Each row of a before or after table is a point. One or more steps were done to the points. Then noise was added and the rows were shuffled. The steps act on columns, c1 being the first. Name the steps. A step turns or swaps two columns, mirrors them in a line or flattens them onto one, adds a multiple of one to another, or multiplies or shifts one. Angles are multiples of 10 degrees, from the lower column toward the higher: turns from -170 to 170, lines from 10 to 170 but not 90. Use the fewest steps. Two steps may share a column if one is a turn and the other turns, adds or multiplies; they go together, in the order done. Otherwise the lowest column goes first.
In the rows, 128 means zero.

Before (14 x 2):
[[ 76 126]
 [133 157]
 [110 126]
 [121 109]
 [125 120]
 [133 114]
 [119  82]
 [ 84 106]
 [ 71 121]
 [101  80]
 [120 115]
 [127  96]
 [111 127]
 [ 90 105]]
After:
[[ 94 128]
 [ 24 127]
 [109 110]
 [114 121]
 [ 52 119]
 [ 13 125]
 [ 93 129]
 [ 74 109]
 [138 123]
 [ 40 120]
 [112 122]
 [122 125]
 [126 116]
 [139 140]]
Steps: multiply c1 by 2; multiply c2 by 0.4

Before (13 x 4):
[[ 74  89 121  83]
 [ 98  72  96  91]
 [121 131 109 188]
 [ 71  97 134  77]
 [151 119 145 156]
 [145 145 108  94]
 [135 107 112 168]
 [ 98 104 101 110]
 [139 140 132 198]
 [131 139  85 187]
 [138 130 102 182]
 [ 96 135  56 120]
 [ 80 134  79  94]]
After (13 x 4):
[[134 102 136  90]
 [121 142  95  99]
 [152  69 135  88]
 [167 141 146 134]
 [ 95 110 152 151]
 [ 74 141 126 152]
 [144 138 120  68]
 [ 66 138 170 163]
 [ 70 128 150 145]
 [149  90 156  58]
 [154  94 172  59]
 [111 116 182 158]
 [ 82 128 141 155]]
Steps: turn c1 and c4 by 70 degrees; shift c3 by 40

Before (13 x 9):
[[171 117 102 145 152 136 124 171 148]
 [153  77  86 128 117  90  56  67 112]
 [185  79 131 171 169 129 141 177 137]
 [166 102  72 125 176 123 115 143  98]
 [141 125 130 101 136 182 101 111 136]
 [125 151 166  89 102 150 175 185 126]
 [169 116 158 146 103 116 141 116 115]
 [140 120 154  56 103 125 101 172  81]
 [ 93  80 125  65  97 100 110 148  95]
 [163 111 121  92 162 229 157 110  95]
 [106  96  91 146  71 146  97 119  92]
 [ 72  79 100 163  98 167 108 168  74]
 [140 150 149 130 150 146 128 102 115]]
After (13 x 9):
[[173 116 104 145  71 127 123 132 116]
 [157 146 145  88  39 125 158 203 127]
 [ 91 100 133 143  61 123  68 140  90]
 [108  80  90 126 181 123  62  91 105]
 [158 120 133  60 107 122  92 190  79]
 [143 109  94  98 156 129 168 131 119]
 [ 99 105  70 126 226 123 144 163 101]
 [123 119  79 145 174 129 136 197 152]
 [ 76  79 161 163  94 117 100 188  81]
 [133 130 113 102 167 130 106 132 147]
 [107  79 157  69  89 122  97 166  92]
 [153 158 127 132 168 123 140 128 120]
 [163  78  84 171 188 132 156 198 140]]
Steps: turn c1 and c3 by -60 degrees; turn c5 and c7 by 30 degrees; multiply c5 by 2; flatten c6 and c9 onto the line at 80 degrees; shift c8 by 20

Before:
[[181 112 151 105  81 111 163 133 150 132 126 155]
 [163 105  91 131 134 109 111 123 157 182 122 127]
 [134 167 149 102 171 131 145 122 113 104  72 175]
 [179 101 113 163 137 110 131 108 136 155 131  74]
 [150 143 105 107 150 133 143 120 148 172 139  79]
 [126 152  95  80 146 135 155 128  94  68  83 172]
 [200 113  92 155 159 144 125 166 162 170 128  82]
 [159 112 137 128  89 170 150 100 147 130 121 166]
 [ 87 140 144  71 176 139 115 144  99  71 102 156]]
After, 9 rows:
[[133 186 150 135 176 128 118  94 112  84  70 176]
 [207 100  87 152 158 145 123 162 157 214 128  83]
 [161  91  91 122 136 109 144 126 160 236 118 126]
 [181 104 152 145  81 105 106  98 156 135 125 156]
 [181  88 112  99 136 107 117 149 134 181 130  76]
 [ 89 148 145 163 175 140 157  85 102  17 100 154]
 [123 166  93 146 144 137 118  81  96   8  83 175]
 [156 105 133 102  91 171 105 110 146 133 124 167]
 [150 150 107 128 150 133 123 103 143 209 136  77]]
Steps: multiply c2 by 1.6; turn c4 and c7 by -160 degrees; turn c4 and c8 by -70 degrees; multiply c10 by 2

Before:
[[234  85 125 149 101 192  56 147 126  87 141 130  69 174 154 100  94 157]
 [125 136 108 111  81  81 128  98 106 149 165 130  96  89 142  96 111 149]
 [129  83 140  88 137 119 135 103 115 134  92 148  95 144  86 130 145 102]
 [122 146 165  95  87 144 158  87  49 130 135  83 119 129 149 171  91 183]
 [129 132 114 143  42 134 120 135 118 102 112 108 112 111 112 129 124 111]
 [179 111  79 108 161 134 160 127 147 116 140 171 125 139 172  99 123 161]
 [170 106 152 139 147 144 138 126  80 143 122  91 110  99 122 112  76 120]
 [106 135 129 219  80 148 128 139  95  79 132 100 108 168 167 157 131 113]
 [149 130 136  55 129 231  90 115  80  83 129  68 121 150 152 110 108 160]
 [104 153 145 160 151 147 184  90 156 108  86  83 119 139  97  97 133 143]
 [146 126 141 142 108 119 113 104  96 111  89 129 112 173 155 142  91 104]]
After:
[[ 47 131 134  55 125 231 122 169  79 124 129 110 122 149 152  52 105 159]
 [ 67 133 130 219  79 147 139 127  96 166 131  97 107 167 168 126 144 115]
 [ 91 126 141 142 109 120 106 146  94 116  89 122 111 174 156 149 100 103]
 [133 147 166  97  89 144  84 105  49 133 134  57 116 130 149  87 107 182]
 [126 107 150 140 150 145 125 120  83  83 122 127 109  98 123  90  68 120]
 [109 153 145 159 149 146  81  82 154 158  87 126 120 138  95  65 129 144]
 [162 136 107 112  81  80 100 133 107 125 165 153  95  88 144 103 124 149]
 [ 83 109  79 106 163 134 122  94 146  83 140 167 125 140 173 139 114 160]
 [  9  84 125 147 103 188 157 196 124  45 139 146  69 174 153 106 105 158]
 [ 87 131 114 142  41 131 136 136 117 137 112 121 111 109 113 120 153 109]
 [137  85 141  87 138 120 102 126 114 127  94 142  98 141  87 161 142 102]]
Steps: turn c1 and c10 by -110 degrees; multiply c1 by 1.6; add -0.3 times c5 to c17; turn c7 and c8 by -100 degrees; add -0.5 times c18 to c12; turn c12 and c16 by 60 degrees
